Each row is a point. The points of each table are mixes of a few directions, plus a little noise. Count the directions of each table, and those that both share. Where both have some left over, give the other angles between the two spaces (their principal angles), to ten degrees, smallest first.

First:
[[-13  -6 -13]
 [-37  11  -4]
 [ 81  37  86]
 [-47 -17 -45]
 [-27 -24 -44]
 [ 43  -1  20]]
Second (6 x 3):
[[-17 120  25]
 [ 17 -29  -5]
 [ 46 -61  -9]
 [ 14 -28  -5]
 [  1   7   2]
 [-61  -9  -8]]
Directions: first 2, second 2, shared 1; angles 40

First, 8 rows:
[[ 60   3  40  28  14  42]
 [  8   6  16   8  -2   9]
 [-65 -25  -1 -18 -26 -24]
 [-56 -71  -9 -19 -12 -24]
 [ 85  16 -41  11  48  15]
 [-26  95 -15  -9 -19 -21]
 [-97 -29  14 -21 -43 -32]
 [ 92   8  -6  22  41  33]]
Second (8 x 6):
[[-42 -10 -34 -19  -4 -32]
 [-54 -19 112  51 -16  15]
 [ 32  14 -13  -3   7  10]
 [  5  36 -52 -14  13 -22]
 [ -8 -55 -54 -46 -12 -13]
 [ 25  36 -42  -9  14  -9]
 [ 28  89  75  68  21  25]
 [ 13 -91   7 -28 -23  27]]
Directions: first 3, second 3, shared 2; angles 40

First, 10 rows:
[[ -8 -31  14  26 -47  42 -37 -30 -17]
 [ 31 -36  61  18 -74  26 -12 -59  -9]
 [-18 -45  12  39 -64  64 -59 -38 -27]
 [ 35  62  -5 -57  82 -94  89  48  40]
 [ 64 -20  87  -3 -66 -11  29 -61   8]
 [-26  23 -46 -10  50 -14   4  41   3]
 [-45  30 -71 -10  70 -11  -4  60   3]
 [  8   9   3  -9  10 -15  14   5   7]
 [-22  25 -43 -13  52 -19   9  41   6]
 [-23 -17 -14  19 -15  32 -34  -5 -14]]
Second (10 x 9):
[[ -34   -7   19  -32  -11   13   49  -16   20]
 [ 101  -50  -36   54   39  -36  -10   14   44]
 [ -55   12    5  -45  -31   15   45   -3   10]
 [ -21  -28   24   59   32    1  -91  -18 -104]
 [  63   -9   14   40   42   -9  -38   -8    3]
 [ -68   27    3  -50  -11   45   92   15   14]
 [ -37   48  -34  -37  -24   25   55   45   16]
 [  31  -43  -13   31  -13  -47  -70  -18  -17]
 [ -61   11    1   -8  -13   16   -4    8  -51]
 [  78   38   14  -16   -7  -22  -25  -14   69]]
Directions: first 2, second 5, shared 0; angles 40, 50

First, 8 rows:
[[-46  25 -42  78 -59  -9  22 -70   7 -48  28  -6  60  27]
 [ 97 -31  38 -31   8 -46 -16   3  -8  -4  12  32  -7 -27]
 [-74  11   0  19 -69  12 -35  15 -29 -16 -13  38  77 -10]
 [ 31 -24  -2 -18  57 -26  -4  33  17  -8   6   4 -61 -15]
 [  7  31  -1 -68  15  32 -43  58 -11   3 -38 -21 -26 -21]
 [-28 -25  -3  12 -12   5  30 -62   8  -1   1  -9  19 -21]
 [  5 -16  20 -31  55   7  -8  67   1  41 -13   7 -54   3]
 [  7  29 -10  39   5  25  53 -44  15  35  16 -44  -8  63]]
Second, 9 rows:
[[ 33 -81  40  48   9  -4  44  15   8 -26 -31  -4  38   0]
 [-24  32  41 -18  -7  46 -13  13  19 -24  10 -11  -1  64]
 [-27  21  28 -50  40  30  14  -2  -7  30 -36  43 -10  10]
 [-58 -32 -79  37  11  38  62  33 -20 121 -57  47  30  -8]
 [ 24  29 -48 -74  -4 -14 -56  -6  21 -32  38  15 -46 -31]
 [-13 -10  12  20   1  15  19   9  -2  12 -14  -1  16  18]
 [ -9  36  17  77 -37 -45  -7 -31 -33   3  34 -67  13   4]
 [ 31   0 -21 -46 -12   1 -40   9  33 -54  33   1 -25  -4]
 [ 43   6  10   5  -1 -69 -22 -39 -18 -31  24 -23 -16 -54]]
Directions: first 6, second 5, shared 1; angles 40, 50, 70, 80

First (11 x 20):
[[  1   7   4   4  -2   7   0  -4  -2   3  -2   1  -1   0   2   0   1  -2
    3  -3]
 [ 13 107  55  66 -28 109  -2 -57 -36  39 -22  17 -31 -13  25  -1  16 -35
   53 -53]
 [ -7 -57 -30 -36  15 -57   1  29  19 -20  12  -9  16   7 -14   1  -9  19
  -29  28]
 [  0   7   4   4  -2   7   0  -4  -3   2  -2   1  -3  -1   1   0   1  -2
    3  -4]
 [ -3 -22 -11 -13   5 -22   0  12   7  -7   4  -3   6   4  -5   0  -4   8
  -11  10]
 [ -4 -31 -16 -19   8 -32   0  16  11 -11   7  -5   9   4  -7   0  -5  10
  -14  15]
 [ 13 106  55  66 -29 107  -2 -56 -35  39 -23  18 -31 -13  25  -2  17 -35
   53 -51]
 [ -6 -48 -25 -29  12 -49   2  25  16 -18   9  -8  14   7 -12   1  -7  15
  -24  24]
 [ -2 -12  -7  -7   3 -13   0   7   4  -5   2  -3   3   2  -3   0  -1   4
   -5   6]
 [ -3 -21 -11 -13   6 -21   0  11   8  -8   5  -4   6   3  -5   0  -4   7
  -11  10]
 [ -4 -35 -18 -21   9 -35   1  18  13 -13   8  -6  10   4  -8   1  -5  11
  -17  18]]
Second (11 x 20):
[[  26 -121  -32  -53   25  -46   13   20    9  -41   22   -7   53   42
    -3   13    5   11  -61    7]
 [  15   97   50   18   -7   66  -41   11   40   57   27   57   26   14
    53  -27   -2   -6  -12    1]
 [   6  -25   -1    0    3    4    6   -9   -7   -6   -3   -8    5    8
     1   12    2   -1   -4  -15]
 [ -26   71   -2   20  -16   -3    0    2   -8   10  -15    0  -43  -43
   -18  -20   -2   -6   45   26]
 [ -16   57   12   34  -18   25    6  -24  -23   11  -25  -10  -42  -29
   -10   -2    3  -11   47  -13]
 [ -15  -21    6   -2    8  -14  -14    9   22   15    4  -10    5   12
     8   21  -20   22  -12  -14]
 [  -7  -54   -4    8    4   -6   14  -24  -20  -14  -20  -36  -12    8
   -11   37   -3    7    6  -39]
 [  21  -61  -15  -26   11  -14   11    6   -3  -24   11   -1   31   21
    -1    6   11   -3  -31    2]
 [ -20  -10    6    7    3  -12  -10    2   13   13   -6  -15   -7    3
     2   22  -18   19    3  -17]
 [   2    9  -11   -7   -2  -10    6    7   -6   -9    2    6   -3  -10
   -11  -16    6   -6    6   23]
 [  12   58   -7    0  -11   12   10    3  -16   -8    4   26   -9  -26
   -10  -42   19  -24   18   41]]
Directions: first 1, second 4, shared 1

First (8 x 32):
[[  17  -32  -49  -18   37  -27   23   29   14   12   13   28   52   -8
    24   35  -22  -26   13  -11   18   22    9   26   28  -23    0   25
   -39   17  -10  -13]
 [  -4   20   66   12  -27    7  -36    1   -1    2   12  -24  -89   -4
   -26   -9   34   23    1   18   29  -27  -27  -21  -62   -2    4  -42
    34  -36    7  -13]
 [  31  -46   63    6  -30  -72  -64  -50  -29  -31    8   84  -31  -16
    -4   30   12   65  -64   15  -20  -35   26   17   49   38   90  -28
    70   -5    9  -15]
 [ -14  -21  -93  -10   13   -5   15    3    9   43  -28  -56  121   27
    22    6   -8  -20    0  -41  -66   40    7  -18   34   -5  -54   87
   -48   53    3    6]
 [ -24   14    9   19   -1    3   32   -7  -53  -51   29   72   -8  -19
   -12  -24  -19   15  -33   -3   11  -39   14   10    5   32   37  -46
    34    4  -27   16]
 [ -40   42  -53    1   22   55   45   68   20   48   12  -99    7   13
    -8  -21   11  -53   56  -23   35   17  -46  -35  -91  -44  -96   20
   -60   -1  -14   -3]
 [   5  -12  -53  -15   27    3   28   17   18   15   -9   -8   59    5
    20   11  -20  -31   20  -12   -5   30    7   12   26  -18  -24   37
   -43   20   -2    3]
 [  27   35  112    5  -42   35  -42  -60   22  -38  -36    4 -112    3
   -16  -28   12   28    8   57   -2  -10    8   10   12   23   42  -53
    53  -53   35   18]]
Second, 8 rows:
[[  -2   24   29    5  -12   30    7  -22   -1  -25  -16    9  -27    2
    -5  -25   -7    3    3   18   -7   -3   10    7   12   15   11  -20
    18  -13    6   18]
 [   2  -36  -43   -8   19  -43  -10   37    1   39   22  -12   42   -2
    10   39   11   -3   -4  -27   10    7  -15   -8  -19  -24  -18   33
   -25   22  -11  -30]
 [   2  -41  -50   -9   20  -50  -11   42    2   44   26  -13   47   -3
     9   43   12   -6   -4  -29   13    6  -15   -9  -20  -27  -20   36
   -28   25  -12  -34]
 [   3  -70  -79  -14   33  -80  -17   70    2   73   44  -24   76   -5
    17   72   20  -10   -7  -49   18   11  -26  -16  -33  -44  -33   59
   -44   36  -18  -54]
 [  -1   36   41    7  -17   42    8  -36    1  -36  -22   12  -38    2
    -8  -36  -11    4    4   25  -10   -4   12    7   16   22   16  -30
    23  -19    9   28]
 [  -4   94  109   21  -45  111   24  -95   -3  -98  -57   32 -104    7
   -22  -97  -28   12   11   65  -26  -15   33   23   45   61   45  -81
    64  -52   26   75]
 [  -2   55   63   11  -26   65   14  -55   -2  -59  -35   20  -62    3
   -12  -58  -17    8    7   41  -15   -7   19   12   26   36   26  -48
    37  -29   15   44]
 [   3  -62  -72  -12   28  -71  -16   62    2   65   40  -21   69   -6
    15   64   19   -8   -8  -43   17    9  -23  -14  -30  -38  -30   54
   -42   34  -17  -49]]
Directions: first 5, second 1, shared 1

First:
[[ -10   40    1   12   17   24  -27   -2  -75  -26  -13   34   -8  -34
    33    5    9  -12  -32   26  -33    3   40    0   18   -5   13   -9
   -49  -12  -27  -37]
 [  11  -55   -2  -17  -21  -32   37    4  104   37   17  -47   12   45
   -46   -5  -10   15   45  -34   45   -4  -53    0  -24    8  -16   12
    64   14   37   51]
 [   3  -22    1   -6   -6  -11   12    0   35   13    7  -14    5   15
   -15   -1   -3    6   16  -12   17   -2  -17    0  -10    3   -5    5
    24    6   12   16]
 [   8  -38   -4  -14  -15  -22   26    2   72   26   12  -32    7   32
   -32   -2   -8   12   31  -23   30   -1  -36    0  -16    5  -11   10
    45    8   26   33]
 [ -10   55    1   20   20   32  -38   -3 -101  -37  -15   47  -10  -45
    46    3   11  -17  -46   31  -44    4   51    1   26   -6   15  -14
   -67  -14  -33  -48]
 [  -4   22    0    9    7   12  -14   -2  -39  -14   -5   16   -3  -17
    16    1    3   -7  -16   12  -17    2   20   -1   10   -4    4   -6
   -23   -6  -13  -19]
 [  -2   15    0    3    5    8  -11    0  -26   -9   -5   13   -3  -11
    12    2    4   -5  -12   10  -12    0   12    1    8   -3    4   -3
   -19   -5  -10  -13]
 [  12  -54   -2  -20  -20  -34   39    3  101   37   17  -44   10   46
   -46   -5  -11   15   44  -32   42   -5  -51    0  -25    7  -15   15
    65   13   35   49]
 [  -8   37    3   13   15   22  -24   -2  -69  -26  -11   32   -8  -30
    32    1    7  -12  -29   24  -29    3   35    0   17   -5   10   -9
   -47   -8  -24  -33]]
Second, 11 rows:
[[  -1    0   -1    1    0   -1    0    0    0    0    0   -1    0    0
     0   -1   -1   -1    0    0    1    0   -1    0    0    1    0    0
     1   -1   -1    1]
 [  12   29  -52   31   18  -36   -2  -29  -21   17  -27  -75   -2   -5
   -20    7  -31  -11   14   19   69   13  -12  -21   23    6   -5   18
    44  -41  -34    9]
 [  11   26  -47   29   17  -32   -1  -26  -19   16  -24  -70   -3   -4
   -18    6  -29  -10   13   17   65   11  -10  -20   20    5   -4   17
    39  -38  -31    8]
 [  11   27  -45   28   15  -33   -2  -25  -20   14  -24  -68   -3   -4
   -19    6  -28  -10   13   17   62   11   -9  -20   21    5   -4   16
    39  -37  -31    8]
 [ -11  -26   47  -28  -16   31    1   26   20  -15   23   69    2    4
    19   -6   29   10  -12  -17  -62  -11   10   18  -20   -4    3  -16
   -39   38   30   -7]
 [  -6  -12   23  -13   -7   16    1   13   11   -7   11   33    2    2
     9   -3   13    6   -7   -7  -31   -6    5   10  -11   -3    2   -9
   -20   18   15   -5]
 [  -8  -18   33  -21  -12   22    1   18   15  -10   17   49    2    2
    14   -3   20    6   -8  -13  -45   -8    7   14  -15   -3    3  -12
   -28   26   21   -6]
 [ -18  -40   71  -42  -26   50    2   40   30  -23   36  105    3    6
    30   -9   42   15  -19  -27  -96  -17   14   30  -32   -8    6  -26
   -60   56   47  -12]
 [  -7  -17   31  -18  -11   22    1   17   12  -10   16   45    1    1
    13   -4   18    6   -9  -11  -41   -7    6   13  -14   -4    3  -11
   -26   24   20   -5]
 [  -5  -13   24  -13   -8   16    2   13    9   -7   12   35    1    2
     9   -3   13    5   -6   -9  -32   -7    6   10  -11   -2    1   -9
   -19   19   16   -4]
 [  20   46  -82   48   29  -56   -1  -45  -35   26  -41 -121   -3   -6
   -34   11  -49  -17   24   31  110   20  -17  -34   36    8   -7   29
    69  -65  -53   14]]
Directions: first 1, second 1, shared 0; angles 80

First:
[[ -14   14   -1  -15   51    1   -3   -3    9   -9  -24   -3    1  -11
     1  -30   -3   10  -27    4   46  -12   27   -9   -1   28   43   -2
   -11    6  -12    5]
 [  13  -12   -8   23   -1  -14    1  -13  -10   -7   17   -9   -3   19
   -21   -4   -2   -4   32   -3  -28    3   -7   -8   -5  -17  -11  -11
     6   -4   -5    2]
 [  -6   -4  -15  -11    7   -6    3   14   -4    6  -32  -26   -2   21
   -11  -25  -20   -5  -25   -1   11    8   17   -7  -30    1   10   20
    -7   -2    2  -18]
 [  23   15  -17   31   -7   22    0  -23   -6   10   37    9   -6   22
     1   23   17  -34   -4  -41  -41    9  -34   15  -38   -6  -17  -32
   -15  -22  -10   -5]
 [  25   18    3   28  -59   13   11  -12  -10   12   59   43   14   -7
    18   71   42  -12   21  -17  -45   10  -48   24   17  -20  -44  -27
    13   -3    5   16]
 [ -23    3   50  -57  -43   59  -24   32   46   18  -15   34  -18  -65
    74   39   -3   -1  -35   12   26   -8  -15   40   42   32  -16   32
   -12    0   23   -5]
 [ -18  -39    2   -2   76  -55   -6   -9   -5  -38  -37  -48   -8   12
   -54  -86  -39   38   47   44   32  -21   57  -50   21   -1   45   12
    14   17  -12   10]
 [ -11   14   -6   -3   76  -10   -3  -16    3  -16  -19   -8    3   -4
   -13  -45   -1   14  -16    3   47  -17   34  -20   -3   27   55  -17
   -10    7  -21   12]
 [   8  -22  -15   21   20  -15   -7  -15   -7   -9    2  -33  -16   34
   -31  -35  -22  -11   27   -7  -28    2    1  -15  -28  -15   -2   -6
    -4  -13  -10  -11]
 [   5   14    7  -14 -121    7   28   48  -14   36   10   41   36  -18
    35   92   30    5  -19    8  -18   25  -30   32   26  -28  -61   31
    26   15   37   -4]]
Second:
[[  -1  -55   19  -15   18   70   -1  -32  -18  -15   40   25  -42   34
    17   12    9  -36   10   -7  -29  -31   29  -67   71   37   10    3
     1    6   -8   48]
 [ -48   73   -2   71  -32   36  -64   40   27   -8  -21  -61   24  -44
   -30  -23  -37   33  -22  -12    7   51  -63   73 -104   23    5   23
    19   -9   -4  -69]
 [  20  -14   -6  -17    6  -26   19  -13    1    9   -8   12   -2   17
     3   -4    3   -1    2   11   -1  -13   14   -2   14  -17  -12   -8
    -7    0    8   16]
 [   0  -12    6  -13    6    2   10    1  -13   -4   16   14   -4   -4
     9   16   15  -10    8   -6    2   -5   10  -25   25    3   11   -3
    -1    3   -7    8]
 [   8   -5   -6    6   -1    5   -6  -16   14    6  -14   -7   -7   23
    -6  -21  -17    5   -7   11  -12   -7    0   16  -10   -2  -19    2
    -2   -3   12   10]
 [ -17   39  -12   60  -24   33  -54   -4   46    6  -43  -55    2   15
   -33  -57  -58   31  -29   14  -17   21  -43   80  -88   12  -33   18
     9  -12   20  -28]
 [  -1    5    3  -12    2  -19   13   15  -13   -2   10    9   10  -21
     7   20   18   -3    7   -8   14    5    3  -12   10   -7   15   -4
    -1    3   -9   -8]
 [  12  -27    5  -25   12   -3   21  -12  -14   -1   15   23  -10   11
    13   14   17  -16   10    0   -3  -17   22  -34   43   -2    5   -7
    -5    4   -3   24]
 [  28   -3   -6  -56   13  -98   63   21  -29   11    6   40   28  -31
    21   44   51   -3   21   -2   37   -4   27  -27   39  -49   18  -24
   -13    7   -8    0]]
Directions: first 5, second 3, shared 0; angles 50, 60, 70

First (10 x 32):
[[   2   20  -62    0  -30   13   -1  -26    5   13  -25    2   10    3
    20    7   -4  -52   31   38   16   -4  -11   61  -48   -2  -19   30
    58   10   44  -29]
 [   0   20   -4  -51   40    1  -27    2  -35   49   -9  -22   18   29
    17   18  -27   26   32   17   13  -21   13  -30   18   29  -66   21
   -21  -41  -42  -29]
 [  11   20  100    4   17   21  -68   20    7  -21   73   18   -7   40
   -49  -10   17  104  -77  -48  -39   10   18  -83   44   -4   45  -57
   -45  -26  -45   81]
 [   3   12  -19    5  -17   10   -8  -11    6    0   -3    6    3    4
     1    1    3  -16    3   13    2    1   -5   24  -22   -5    3    7
    27    6   21   -2]
 [  23   81   27    1  -33   65 -121  -25   16   -1   62   33   13   77
   -38    2   16   61  -55   10  -26    5    8   -6  -30   -9   23  -26
    49  -26   21   66]
 [ -11  -52   -9   36  -13  -31   75   11   18  -33  -23   -1  -20  -55
     5  -13   13  -46    4  -16    3   13  -13   26    1  -17   35   -1
    -8   41   20  -11]
 [  -3   -8   14  -18   28  -12    6   12  -16   13   -3  -13    2   -1
     4    4  -11   16    9   -7    4   -8    6  -28   25   13  -21    1
   -31  -14  -31   -9]
 [ -10  -50   -7   28   -5  -30   69   13   12  -27  -22   -3  -16  -50
     6  -11    9  -39    5  -16    3   10  -10   16    7  -12   27   -1
   -14   34   12  -12]
 [  -9  -35   -6    6   10  -25   48   10   -2   -6  -20  -10   -8  -31
    10   -3   -2  -22   15   -7    7    1   -5    2   13    0    1    6
   -19   14   -6  -19]
 [  -5   -8  -34  -10    4  -11   26   -4  -10   15  -29  -12    5  -13
    22    6  -12  -32   34   16   17   -8   -4   21   -8    7  -27   23
     7    3    4  -35]]
Second, 9 rows:
[[ -10   -9    3   -7   -4   -3   -4    1    1   -1   -2    1   -3    2
     4   -1   -4    3   -5    5   11    4   -3    0   -4    0    9   -2
     2  -11    3   -7]
 [  37   40  -11   33   18    9   16   -9   -3   10    8   -2   14   -7
   -14    6   15   -8   14  -16  -46  -10   14   -2   14    4  -37    6
    -8   43  -10   30]
 [  -4   19    5   17   14   -8    6  -21    3    7   11    6   -5   10
     2   -3   -3   16  -26   10  -23   11  -24   -4    9    2  -11   -1
   -11  -12   -3   -3]
 [ -94  -59   31  -46  -15  -33  -29  -17   15   -7    0   13  -42   36
    38  -22  -43   47  -80   55   68   45  -74   -1  -16   -5   66  -17
     2 -118   20  -74]
 [  18    2   -6    0   -3    8    2   11   -4   -2   -5   -5    9  -11
    -6    5    8  -14   24  -13   -3  -12   21    1   -1    0   -7    3
     4   23   -2   13]
 [  53  -14  -24  -15  -23   31    1   52  -16  -14  -24  -16   31  -39
   -23   15   26  -57   93  -46   13  -45   84    8  -12   -2   -7   12
    21   79   -6   40]
 [  15   29   -2   24   16    0   11  -16    0    9   10    2    4    3
    -4    2    6    7   -8   -2  -34    2   -7   -3   13    3  -23    2
   -10   13   -6   13]
 [  65   42  -22   33   12   23   20    9  -10    5    0   -9   28  -23
   -25   15   28  -31   52  -37  -49  -30   48    0   12    4  -47   11
    -3   80  -13   51]
 [ -79  -52   26  -42  -16  -27  -25  -11   13   -7   -1   10  -34   29
    31  -18  -35   38  -63   44   61   36  -58   -1  -16   -5   58  -14
     3  -97   18  -62]]
Directions: first 3, second 2, shared 0; angles 70, 90

First, 9 rows:
[[  4  -4  13  -7  12  41  11  10   5  -5   9 -27  15 -12   0 -21  14   9
   29   0   2  29 -13 -12 -23  -4  -9 -10 -10 -14   5 -10]
 [ 62 -22   1 -21 -18   4 -12  14 -10  55 -23 -17 -19 -12  -4 -30   8   2
   11  12  45 -28   3   0  46 -28  31 -20  -9 -33  -9  19]
 [-10  29  17 -10  25  20  18  31  -8 -20  30 -58  21 -20 -48 -11  32   3
   14   1  12  29  -8  -1 -25 -38 -14 -27  11  14   7 -12]
 [-46   5  -4  25  19 -11   0 -13  12 -35   8  17   9   7   9  26 -10   6
   -9  -8 -30  24   6  -1 -34  36 -18  26  11  40   5 -20]
 [-36 -28  -5  44  47 -20 -20  -5  22 -15 -12   2   3 -13   9  24  -8  31
    2  -2  -6  47  26 -10 -39  62  -4  46  26  86   1 -44]
 [  8  -8 -17   5 -24 -41 -15 -18  -4  18 -19  43 -22  17  16  18 -22 -11
  -29   1  -1 -41  12  11  36  10  15  13   2  -1  -8  18]
 [-10  39  19 -22  10  35  29  26 -11 -27  38 -51  24 -11 -42 -16  31  -7
   16  -2   0  21 -21   0 -25 -48 -21 -37  -2 -17   9  -1]
 [ 30 -48   6  -9 -18  65   0 -26  21  21 -22  28   2   6  74 -35 -16  11
   43   0 -15  13 -21 -24  -9  40   2  11 -44 -70   1   3]
 [ -3  36 -30  -5 -53 -93 -10 -19 -25  10  -7  64 -35  38 -15  46 -28 -42
  -77  -2  -6 -95  16  37  73 -29  17  -3  14  -5 -12  48]]
Second (11 x 32):
[[ -53   13   -9   18   -5   -7    9  -31   12  -42   10   49    9   25
    30   30  -24   -9  -17  -12  -53    5   -6    2  -27   39  -26   26
    -3    6    7   -5]
 [ -16    4   -2    5   -2   -3    2  -10    3  -13    4   16    2    8
    10    8   -8   -2   -6   -3  -16    2   -2    0   -8   12   -8    8
    -1    2    1   -2]
 [ 119  -27   20  -40   10   16  -18   70  -26   99  -23 -113  -18  -59
   -70  -69   54   22   39   28  121  -11   12   -3   64  -89   57  -60
     8  -13  -13   10]
 [  52  -12    8  -18    5    7   -8   30  -11   42  -10  -49   -9  -26
   -31  -30   23    9   16   12   51   -4    6   -2   27  -38   24  -25
     3   -6   -5    4]
 [-101   23  -16   33  -10  -15   15  -60   22  -82   21   94   15   50
    59   59  -44  -19  -33  -25 -101    8  -11    4  -53   75  -48   51
    -7   11   11   -9]
 [ -54   13   -9   18   -5   -9    8  -32   12  -45   12   50    8   26
    32   30  -23   -9  -18  -13  -55    5   -5    2  -28   39  -25   26
    -3    5    6   -6]
 [  14   -2    1   -4    1    1   -2    8   -2   12   -4  -12   -3   -7
    -8   -9    6    3    4    4   14   -2    1    0    7   -9    6   -6
     1   -1   -1    2]
 [  35   -9    5  -11    3    4   -5   21   -7   30   -8  -34   -6  -18
   -21  -22   16    7   12    8   36   -3    4   -1   19  -26   17  -18
     2   -4   -3    4]
 [  -8    2   -2    2   -1   -2    1   -5    2   -7    3    7    2    4
     4    4   -4   -1   -4   -2   -8    1   -1    0   -4    7   -3    5
    -1    1    2   -1]
 [  30   -8    6   -9    2    4   -5   18   -6   25   -7  -28   -5  -15
   -17  -17   13    5   10    7   31   -3    3   -1   16  -22   15  -15
     2   -3   -3    2]
 [ -19    5   -3    7   -3   -2    3  -11    4  -16    3   18    2   10
    11   11   -8   -3   -7   -5  -20    2   -2    1  -10   15   -9   10
    -1    2    3   -1]]
Directions: first 4, second 1, shared 1
